Every row gives one point. A path goes straight from each point to the next, and from the last back to the first. The post is the endless flat space through its rows: a point in 2 columns, a line in 3, a plane in 4, and so on, so that a path can go around it. Count how often the path circles the post. Going back the other way cancels.
(in the rows, 128 means zero)

Post, 2 rows:
[[138 121 176]
 [155 119  78]]
Path:
[[121 119 146]
 [101  89 156]
 [156  57  68]
 [198 122 112]
 [173 137  93]
 [178 192 135]
 [184 147 116]
 [142 154  91]
 [ 99 133 130]
 [127  89 100]
 [143 103 176]
 [166 118 208]
 [169 136 108]
 [126 159 198]]
Times around: 2

Post (7 x 8):
[[193 144 108 106  87 134 196  92]
 [128 148 134 175 141 122 110  52]
 [175 130 169 122 164 137 159 156]
 [125 170 123 167 118 140 113 139]
 [126  98 180 186 135  85 123 119]
 [117 115 117 109 101 153 171 171]
 [ 44 195 160 111  86 131 141 188]]
Path, 26 rows:
[[137 145 111 110  71  69 152 102]
 [154 150 130 122  87 142 154 158]
 [ 90 155 181 220  60  88  86  38]
 [169 145 184 127 177 182 197 188]
 [ 92 196 111 167 138 127 113 137]
 [116 154 149 116 129 115 136 159]
 [116 138 166  62 131 159 154 186]
 [114 141 151 179 137 150  99  81]
 [ 77 163 162 149 116 125 148 162]
 [133 210 145 145 182 116 135 145]
 [103 173  71 148 140 133  74 109]
 [ 82 175 108 132 126 167  95  62]
 [187  62 145 127 101 152 185 103]
 [138 136 135 112 130 177 183 129]
 [152 138 139 101 101 149 161  83]
 [128 133 159 140 125  89 112 146]
 [ 70  92 148 107 147  75 155 168]
 [173 115 132 181 170 151 161 190]
 [168 113 136 100  96 169 222 139]
 [118  76 111 170  70 174 113 112]
 [106 159 134 156 128 130  49 163]
 [ 79 147 124 113  77  75 134 162]
 [160  95 117 114  97 141 153 107]
 [105 112 152 167 118 158 125 189]
 [126 170 204 123  47  73 228 126]
 [ 75 172 152 114 169 146 136 140]]
Times around: 2
